Each wall is flat, endless, passes through zero and stands at right angles to its row. A trip goes straight from one point to another. List the walls that it crosses, first one first.

Walls:
(1): [ 3 -6]
(2): [-8 32]
(3): [ 9 15]
(4): [ 49 -20]
(5): [ 29 -21]
Trips:
[8 6] to [ 0 24] => 5, 4
[25 -4] to [-15  15] => 2, 1, 5, 4
[-38   3] to [ 21 -21] => 2, 1, 5, 4
[-60 -17] to [-23  29] => 2, 3
[8 5] to [-22 -18] => 1, 2, 3, 4, 5

Walls:
(1): [-34 -24 -28   6  -5  18 -33   3]
(2): [ 11  33  -2 -13  23   0   7 -11]
(3): [ -5  20  10 -37  13 -20 -16  11]
(4): [-27  41  -3 -12  11   0 -14   8]
(5): [ 16 -10  15  33  12  18 -14  -9]
Trips:
[ 7 28 -1 -2 -1  0  5 -3] to [ 28 -16   5  39  13  11  28  17] => 5, 3, 4, 2
[-44   4  -3   3  -1   6  22  -2] to [ -8 -39  19  23 -28 -38 -11   4] => 4, 5
[-48   4  39  10  10  24  33  -8] to [-31  -4 -12  60  32  23 -19   1] => 1
[ 15  12 -45  20   8  10  19   0] to [  9 -10  -4 -13 -28 -26  14  10] => 5, 1, 2, 3
[ 5 -6 38 -2 -9 -9 56 19] to [ 25 -27  11 -27 -20  -5 -12  25] => 3
[ 23 -11 -21  -7 -42   0   6  16] to [-18  15  18 -12   7 -42 -14  24] => 1, 3, 4, 2

Walls:
(1): [ 29  30   7  28 -17   2  24   0 -41 -39   8 -10]
(2): [-45   0 -45 -16  22 -40   5  31  14  19  -5  -1]
(3): [-35  -1  18   9  21  -3  -6  20  -1   3  38   2]
(4): [ -1  27  24 -16 -60 -25  -3  12  33   6 -40  -6]
(5): [ 32   9  39  -7 -21  -8 -13 -15 -41 -15  18   0]
(6): [ 19  11  14 -27  20 -23  21   5  31  35 -15 -23]
(7): [-32  18 -44  24 -15  35  -3  10 -17 -23 -13  28]
(8): [ 21  -3  19 -52  14 -20 -20  22 -14  -3 -14 -16]
Trips:
[ 16 -36  26  -9  30 -16 -45  31  36  31   1  16] to [-15 -49   8 -26 -18   7 -18  14 -21  -8  15 -35] => 4, 5, 6, 2
[-13  25 -27 -18  47  -2  16   4  21  27  -6   5] to [ -6  -9  -4  -4 -15  30 -19  21   7  33  -5  25] => 8, 4, 6
[-30  12  35  17 -15 -55 -22  18  16 -35  -2  16] to [-25 -16 -10  29  46  -6  14  18 -39  -7  18  -6] => 7, 8, 4, 5
[-50  14   0 -30   4   1 -22  34 -18  -3 -55  10] to [  2 -19 -12  49   5 -31  -7   6 -37 -30  -7  -3] => 1, 4, 5, 8
[ 45   9 -45 -26  24  -9 -59 -54  30  10  31  17] to [  5  17   4 -18  -6  17  21   4 -14 -19 -24  34] => 7, 6, 1, 4
[-40   7 -15  10   8   8  41  35 -13 -32  -7  22] to [-16  18   6 -13 -12 -35  12 -13 -26 -28 -40  18] => 4, 3, 8, 5

Walls:
(1): [ 13  19  18   5   7   6  -5  40 -11  -7 -23   9  15   7 -21 -17 -15  19
 -18  37  -2  17  -8 -26]
(2): [-29  19 -33 -19  -2 -40  18 -11  18 -10 -14 -16  10 -43  42 -19  17 -12
 -11   1   1 -30  48 -15]
(3): [-17  17 -12  -4  -4 -15   0  30 -29   9  13 -11  -1 -14  -3 -49 -13   3
  -8  13   3 -38  24 -32]
(4): [ 24  16  11  20   2  24  -3  -9 -19   1  11   2  -7 -51  27   3 -16  27
 -20 -18   2  -1  21 -30]
(5): [-34 -42 -12  23  -2  11  23  12  20   5  34 -25  36   3 -24  12 -30  -8
  -1 -13  11  -4 -11  18]
(6): [-28  10 -13  -4  -9 -29  29  13  -3   0  23  -7  15 -26 -34   9  16 -14
 -21 -15 -29  26  24  32]
(7): [ 12   6 -18 -11 -27 -24   6  12 -23   1   3  22  12   7  15  30 -16 -13
   2  -1   0  -5   7 -12]
Trips:
[  3  10  -5 -32 -12 -16  -3  -9 -13  23  16 -15  16  23 -13 -21 -11 -11
 -35 -23 -17  -1 -60   3] to [  9  -6  -9  -5 -10 -44  -8  -8 -15  25  20  -2  -3 -28  16 -43  19 -31
 -51 -45 -25 -13  -6  -9] => 1, 2, 5, 4
[-14   9 -19  -6 -29  20  -7 -19 -13   9  14   2 -18 -44 -11  27  -4  19
 -22 -42 -10  -6  13  17] to [-20   7 -22   2  24  18  42  17 -12  10  -4  42 -18 -35 -14  29 -16   0
  26 -10  23   9   3  -7] => 2
[-28 -26  10 -13  -9  -9  10 -27 -19  33  -5   6  34  23  10  14  22  22
 -11  29   5  22 -35 -11] to [-33 -24 -14  23  34  28  16 -22  -6 -27   6   2  11  29  25  10   0   7
   7   7 -19 -15  16 -24] => 1, 7, 2, 4
[  5   7  13 -14  25  32  12 -29   3 -11 -28 -15  -2  11  16  19  16   8
  12  19   5 -31   1  14] to [ 13   5   1  -2 -26  20  16   3  -3  -4   5  -9  -4  10 -12  -7 -17 -37
   4 -24   8 -11  -2  -3] => 2, 5, 7, 3

Walls:
(1): [ 10  13  10   7  14  -7   8  30   3  -5   8 -23 -10 -11   0 -18  12 -17
 -27 -23 -34  -9   2  15  13  -5 -12 -30   7  11  33  13 -18  28  37  -7
  33   1   1 -23 -27 -22  14   0 -14 -25  12  -8]
(2): [ 21  -1  25 -12   4  17 -14  -4 -25  -1  -4  22   3  -8  16 -10 -20   7
   3 -17   6   6  -4   2  23  16 -15 -16 -13  -8  26  -4 -13  -6  -7   3
 -15  -2   8   3 -10   2  11 -19  -2  19 -11  11]
(3): [ 14  11   8  10 -26   9  -1  15   2 -16 -11 -16   2  23  17   4  19  25
  25 -16 -13  -5 -13   5  -6  -1   6  24 -12  -9 -24 -21   3  29  17  -7
  10  -4 -42 -15  27 -19  21  15  19   1  -6  17]
(4): [  5 -13   1 -16  -9  14 -15  28  -4  -8  -4 -27  -2  18   5   6 -20 -19
   8   2  -1  10 -24 -28   7 -19  21  -4 -10   3  -7   5 -24   5  10  -8
 -23  20  -2  19   6  23  -9  -4 -18 -39  35 -41]
(5): [ -9 -13 -17  39  16  10  -7 -17  10  14  30  14  23 -15  24   9  13 -17
  -6  12 -11 -12 -14  14  -1   3   8  19   6 -25  -2 -22   5  -4  36 -31
   7  20  -9   0  26  13  -2  -7  15   7 -22 -23]
(6): [ -9  14 -16   2   1  11 -13  35   5   4  -8   5 -21  40  19   1 -17  29
  13 -24 -22 -16  -8   9   2 -11  -5   1 -21  12   0   5 -11  -9  35  15
   9   2 -22  -4   9   1   5 -34 -37 -11 -31 -10]
(7): [-22  11  26  -5  -2 -17  49  15  16   7  16  -9  -2   4  -5   2  18  14
  47  15  -5  11 -13   4 -42  20   0  19  20 -21  11  -7   8 -31   7   4
  -2  14 -25   3  -4  -6 -25  -9  24 -14   9  35]
Trips:
[  8  -6  16 -25 -14 -19 -13   7  33 -26   3   6   9 -11   7  10  -9 -13
  32  -1   3  -9 -18  -4   5  -8 -23   6  -3 -45  -6  -4  -4 -11  11 -18
  35 -15   7  -5  14  17  18  12   0  23   0   1] to [ -1 -16   0  11  -2  21   8  -8  11  28 -26   1  -4   7  -9 -21  29  -5
  19  10 -15  14 -34  -6  -4 -26  17 -16  10  25  11  -2   4   6  -5 -17
 -32  27  11  41  41 -16 -10 -20  -7 -21  -5 -17] => 4, 2, 6, 3
[ 35  44  -5  15 -28  26  -9  15 -24 -17 -12  -5  -4 -12 -37 -40  13 -19
  47  24 -15 -10  31  24 -21   9   2 -23  16   4 -12  -3  -1 -10 -10   1
   1  23 -26 -14  -3 -22 -11 -17 -21 -34  -9   7] to [ 15   8  26  -9   9  -1   2  21  19 -12  33   3 -15 -25  -4  -5 -19  10
   6 -17 -26   7  10 -23 -45 -13  23  -3 -23   3 -18  -2   7 -29   9   2
 -31  16   3   2  -1 -10   2  28 -14   9 -13  -6] => 4, 1
[ 21   8  20  26   8  -6  -9  18   4   0  24  24  11 -21  -4  12 -25  30
  -7 -18  -3  21 -18 -30  39 -22 -14 -33   3  -4  -7 -25 -11  -3 -19 -28
 -23 -10 -23 -23 -13  30 -20  27   6 -15   7  -9] to [ -2  16  -9   8  20 -15   3   9  18  18  14 -25  -5  -4 -11  21  -5  -9
 -14 -15  -7  11  19   2   3 -34 -25  -9  25   4 -25  25  -5  -3  -2   8
  32   9  12 -18 -16   9 -19  19  28 -10   2   7] => 5, 2, 4, 7
[ 24   5  17   5  20 -30   3  36   6   3 -28  23   4  20   1 -17 -17  32
  -4 -24 -23 -11  13  -9  42   4 -13 -17  15 -12  12 -31 -29 -18   9   0
  12 -20  -7 -33 -12  -4 -23  23  20 -16  35   8] to [ 30  -9 -16   6  -8 -28  16   0 -10   0 -42  14  16 -24  22 -38  25  -8
  25  11  29 -12  14  -4 -10   2   6  20   9  -7  -4  17   0   7 -10 -22
  12  -5  -6 -18  -9  19  -1 -24  37 -10   9 -19] => 6, 5, 2, 1
[ 24   7  18  25 -23 -19 -18   7  27  10   7  17 -19 -31  -2  -9  25   7
  -3  -8   8  33   2 -49   7  -4   0  13   9 -23  12  -8 -27  16  11   8
  23  -9   9  -4 -32 -19 -31 -30   0  -9   1   1] to [ 35   1   4  -7  -3  -7 -34  19  -1   7  -9  23  -9   5  11  -1   1 -28
  13  -7 -22  31  -2  36 -47  -1 -10 -34  14  -1  -4   8  34   0 -54  10
  27 -17   5 -28 -15   7   8   2 -16 -15  30   6] => 7
[  1  -2 -12  46  -9  -8  -4 -13  -5  -5  -5  38  14 -20  35   1  -6  21
  -9  -9   5  17 -14  -9  32   6   0 -48  13  -9 -14 -17  -4  11  17   1
  16  24   7   5 -16   4  12  26  13 -21  -1  -7] to [-22  21  12  -1 -22  13   3   2  19  13  -6   9  23  -6   9 -30 -11 -12
   6 -14 -29   1   7  18 -10  33  26   4 -14 -16  -8  12   2  -8  46 -10
 -28   0  -9 -33   0 -10 -11  11  53   8 -24 -11] => 7, 6
[ 41  17 -13  26  -1  13  -1 -31 -31  -6 -19  30  -5 -28   0  -1 -25  18
 -22  -8 -35  13 -19  -6   8   3  -5  -7  -7 -11 -11  24 -15  -8   0  20
   7  -9 -28  -6 -26  27  25  36 -34   7   5 -13] to [  2 -27   7 -11  17  15  17   2   0 -15  -2  -6 -29  14  -3   5  -2 -26
  10 -12 -13   4  28  22   8 -18   6 -13   6  11  -2   7  12 -14   4   1
   0 -11  37   4  21   0  -3   7   8  -4  18  -7] => 4, 6, 2
[ -3   7  15 -37 -27  -8  -8   4  -6  10  15  -7   2  -6 -15  -7   8  -4
 -16  12  26  12  -4 -30 -16 -16 -24  19 -15  23 -10 -38  -9  22  16   0
 -12   0  -2   8  16  -5  -8  20 -24  11 -20 -15] to [-19   9  11   3  14 -15  32  26 -24  -4 -36 -17  -7  -6 -23  -9  22 -22
   7  10  18   2  22   2  30  -6 -11  12  29  21  -9   2   0  22  -9 -14
 -17  -1   4  -3 -20  16 -18 -16  28  -3  22   3] => 3, 7, 1
[-32   2  43 -12   0  44 -18 -17   5  10  11  -2  17  15  36 -23 -22 -16
 -22   9 -23  60  20   0  -5  -3 -23 -10 -33   7  16  -7  14  24   3 -23
 -39 -11 -17 -17  13   6  20   7 -26   5  20  11] to [  8 -17   3 -28  -2  11 -16   9   0  14 -23   9   7  14   7  21  23 -17
   0 -34  11  -4  19 -10  25 -12 -12  -3   9 -21  15 -18  15 -15   4 -36
  10  -7 -19   8 -15  34 -29  -8  15  -6  -4   8] => 5, 1, 3
[  3 -24 -44  11   5   0 -14  -9  22 -51  -8  -2   3   8  -5   4 -26 -24
 -13 -18 -23  -1   0  27 -11  35   4 -20   7  23  27  -8 -11  -3  -3  27
   0  -5   2 -13  28  10  11  13  17  -3   6   9] to [-12   3  -2  16  18   6 -20   9 -24  17  -4  25  -3 -14 -17 -32 -33  42
  13  -9  -3   4 -17  -3  -9 -29   3  29 -17 -20  -9 -32  28  -2  14 -35
   3 -16  22   9  -6   5  10  41 -10  -2 -35  -3] => 3, 2, 1

Walls:
(1): [-36 -17 -46  -4 -24 -30  24   3  33  13   5   4   6 -14  -4 -20  40 -14
 -22  10 -15  24  -1  36  -5  -7 -17   0  -2  12 -19  12  -5   2  -6   7
  -1 -25   2 -17 -26  22  13   0   0  -6  20 -15]
(2): [ 18   5  29   6 -18 -35 -20  10   0  -4 -47   0  -9  13  24   5   4  -5
  23  -6 -10 -15  16  -7  13   2 -19  12 -22  -1  15  22 -16 -16   5 -17
  18   9   2 -14   6 -11 -12  39  -8  21 -11   0]
(3): [  0 -10  -2   0 -36  10  30 -31   5   1  28   3  27   5  32 -10  -6  28
   7   6 -41  23 -15  21   4  20  30 -20 -37  -9   7  -3  15 -41  15 -14
  -8 -36  40 -17 -22 -16 -38 -11  24  -3 -30  33]
(4): [-28   6   6  36  22  -7 -58 -25 -30  -5 -22   4  -7  -4  18  16  29   7
  25 -38 -14  16  17   5 -49   8  -3   6  -9   2 -15  18  40  23   9 -22
 -24  -7  13  19  30  -4   1   9  -5  -2   5 -36]
(5): [-13   5  24   0   3   4  15 -16  26  29  -2   3  10 -12   6 -19  -7 -12
   4   8  17   1  38  -1  15   1 -16   7   2  22  38 -27  -6   0  11  46
   7 -25  18 -12 -14 -12  -2 -12 -12  -6 -31  -1]
(6): [ 12   5  24 -15   5 -30 -17   1  11 -10  -4  -2  -8 -19 -18 -22  17  22
  -5  -2  -3 -36 -12 -11  -5  24   3  -2  24   3  12  -1 -14  21 -10  20
 -33 -23  16   9  18  -8  11   8   8  -5 -13 -24]
Trips:
[-13 -30   1  16  25 -26  20  23   9 -23  -3   4 -24 -10  -6 -19  -2 -40
 -26 -20  -7   2   7  15  33  22  17   3  29 -14  12 -52   4   8 -28  18
  18  49 -17   9   8  -2  28  10  12 -30 -34   7] to [ 33  12   8   4   9  31 -25  -2  14  15  19  10   3   5 -34 -27 -32  19
   9  -8  23 -16  33   5   7  34   1   0 -23  -1  35 -35  14 -13  19  27
 -23   7  13   2  17  -9  21  16   4 -22  -2   1] => 1, 3
[-13  19  12 -12  -4  -2 -17  14  -3  26  -3  -5   5  -9   3 -27 -18  -4
   1  -5  -1 -18  20  14 -10  10  -2  36   7   6 -13  23 -19  30   1  54
  18 -20 -24  29  48   2 -28 -33 -33   4  -2 -31] to [  9  14  36 -32   0  39  -6  12 -14  -4  23 -26  19  -8 -34  16   0  -7
 -14  12  19  -1  -1  23  -4 -15 -35 -13  18   7   7  19  11 -22 -22  16
  12 -23  10   6  33  26  16   5 -11  23   1   1] => 4
[ 17  -6 -13  -7   2   3  19 -10   7  -7 -12  11   2   1 -21  13  14  -7
  10 -44  17  20  36   3  -2  12  -3  32   7  -5  32 -22   3 -10 -44 -14
  14 -13  -4   3  -1 -28 -18  26 -20  -4   2   6] to [ -3   0  41  -8  -7   6  26  10  -6 -14 -37 -10  -4  24 -13   9 -19   6
  -7  14 -11 -14 -24  -1  22   2  -1 -20 -18  25 -19   3  15 -23   8  36
  -1  -4   8 -20 -12 -14   6  -1   3  -7  33  44] => 4, 3
[ -9   8  27 -43   4 -33  14   5  16 -32  15  10  35 -17   1  24   3  13
   9  -7  12 -10  -7   2   2  -9  15  39 -16  10 -25 -10  27 -19   7  13
  -9  12  10  10 -16  24 -12  -5 -14 -29 -16   7] to [-18  -2  21   3   6 -13 -10  -1   0  -4 -40  14  22 -12 -17 -10  -5   4
 -31 -17  -7  21 -27  -6  -9   8 -12 -34  14  12 -16  18 -26  33 -11  34
  17   2  11  24   7  -1   8   7  46  -2 -26 -36] => 4, 3
[-17  58 -10 -29  22   8  -1 -28 -12   1   8  -5  21 -12 -21  -3  11 -30
 -11  -4  19   2  27  19   2  15  -3 -14 -10 -12  -2   2  -3  20 -12 -13
  29   0  36   0 -18  -2   1   7 -18 -18 -28   8] to [ 42   9  38  17  35 -38  -7   0   0   2   0  22 -19  19  12 -28  36  -1
  -1 -15 -20 -23 -11 -19 -16  16  -6  -2   8 -25 -11   8   3  16  25  22
  18  -6  24   6  -4  -2  18 -24 -18  -5   3  18] => 3, 6, 1, 2

Walls:
(1): [  1 -19   7 -35  -3  13  -8  -2   0   7  25  24   9  -8  -2  10  10  28
  29  -2 -11 -17  -6  11  -1 -11  -9   8 -18   1   0   5  26 -13 -21 -19
  -1 -10 -31 -26   3  -6   1  -7 -24   4  19  -8]
(2): [ -1   7  -4 -29 -25  -9  -8  -3 -11 -12  -5   9 -11 -28  12  19  12  -7
 -10  11  -2 -16  16  -6   7  -7 -13  13  -3 -12   6   2 -25   4   1  -6
 -11  11  15 -17  15  31   3  -5 -38  -6  -6 -27]
(3): [  6   3  -7  21   5  -9  31  26   2 -13  -4  10 -10 -13  23   1  31  -6
   0  15   9  11  -8  10 -33 -17  40 -24  -5 -11  14  -4 -42  -5  -9  15
  -2  30   7 -11  -1 -20 -33 -12 -12   8  22  21]
(4): [ -5  26  15  13 -13  15  -1  21  -7  -8  20  15 -19   0 -19   0 -11 -25
  12   0   7 -47  11  -7  23  -9   3 -13  18   3 -13   2 -29 -37  -7  -2
 -24   9  10 -13   0  -8  51  -9 -16 -23 -12   7]
(5): [ -9   7 -15  11  -1  12 -21   3  34  11   9   4   6 -17   4 -10  22  30
  11 -20 -31   7  -7  25 -11  -7  11   9   8  -7  14   9 -10   4  20  -3
 -19 -16  -4 -22  15  14 -26  15 -20   9  11  -9]
(6): [-10 -31 -13  -3 -25 -30  25 -20 -26   9 -30  -4 -17  -9 -18 -28   3  26
  10  23   1 -45 -18  17  -2  -6  27   4  19   0   0 -19  -2 -26 -18  10
 -30  -3   6 -28 -13   3  15 -10 -31 -24   0 -17]
(7): [ -4  -7   3 -21  23   9 -21  -8  13  -6  -7  14  -3  -9 -17  -5  -3 -28
  38   0 -21 -16 -10  12  17  14 -14 -14  -2  15 -11 -13   1   3  14   1
   5  14 -12 -27 -15 -24 -14  -9   7   1 -18   6]
(8): [  8 -25   6 -28 -22  -8   1   9  24 -22  12  36  -8   5   2   3 -26  -3
 -25  41 -14 -35  -7  23 -27   7  -3   8 -32  -8  53   3   8  24 -22 -15
 -13 -22  -1  13  -6 -20  11 -32 -15 -21  16 -14]
(9): [ -8  20  -4  37 -33  16  26   1  17   9  -3  -3 -19 -16 -25 -17  -2 -22
  24   6  52   3 -28 -37  -1  10   8 -28  14  28   3   8 -20 -42  -4  11
   5 -22   3  25  -2   8 -45  31 -23  11  -4  12]
Trips:
[ 15   2   1  -8 -15 -23  34  -9  20 -17  32  10  -9   4  21   8   5   0
   6 -26   5  -4  11  12 -20  10 -14 -18  20  -9   7 -21  27  -3  -6  14
 -25  -5  -5  26  25   1  15  17  -8  22  14   0] to [-28 -16   4  35   9 -20  25 -15  -9  20  -8 -21  -5  -4  13 -12  36  -1
 -17 -25 -17   2  -8 -21 -10  40  10   8 -18   3 -21   5 -17  22  16  -4
 -20 -12  -5 -26  -3  43 -11 -29 -49  16  -5  10] => 2, 6, 8, 1
[-29  30  -9   4 -24   8   7  10  -2 -28   8 -24  13 -15  21  14   6  -7
   7  30 -12   0 -36   6 -12 -17  18   3  15 -22   7   6 -26   3  31  28
 -20 -14  25 -32   5   4   9 -15 -18  14   6   6] to [ 37 -20  19  -7  18 -38   2   1   3  -4   5   2 -16  -4 -19  10  17  23
  -6  16 -19  13  13 -11  13  28  -4 -12  16 -38   1 -22   1  -2 -17   7
  -1  11  19   6   4  19 -24  30  14  17 -23 -10] => 8, 4, 9, 5
[ 12  12  -9  31  -2  17  -7  -9 -12  10  12   3   2  18   1   1 -26 -21
 -37  -3  22 -10  -1  31 -13  33 -15 -39   1 -42 -15  10 -10  18  35 -23
  -2 -13   0   4  24 -55  29 -44 -44 -38  20  -4] to [-15   1   0 -18  -1 -27 -14  -5  -7 -14  -3  12  13 -35 -17 -24  15   9
 -15 -30  -4  24  24   7  -9 -23   0  22 -26 -12  10  29   7  -3   4 -15
  -9 -24  30  10   6 -25  -4  20 -19  -1  21 -24] => 2, 5, 3, 1, 4
[  3  -5  -4  12  -2  17   4   5 -26  -1  19  13   7  16  -9  -3   7 -29
  20  60 -17  -9 -22 -15  37  -2   9 -41 -12 -28  -8 -15  14 -14 -27  12
   5  23  -1 -18  38  13 -13  -1 -30   6   2  26] to [ -5 -21  -3   6   1 -26  20  -3 -16 -38  28  -6  10   1  19 -27  25 -22
 -13  20  25 -20  11  11  -4 -25 -15   3   6  27   5 -18  34  18  36   1
  -5  -1  -4  -6  -2 -19  26   7  -1  20 -14  21] => 8, 2, 9, 1
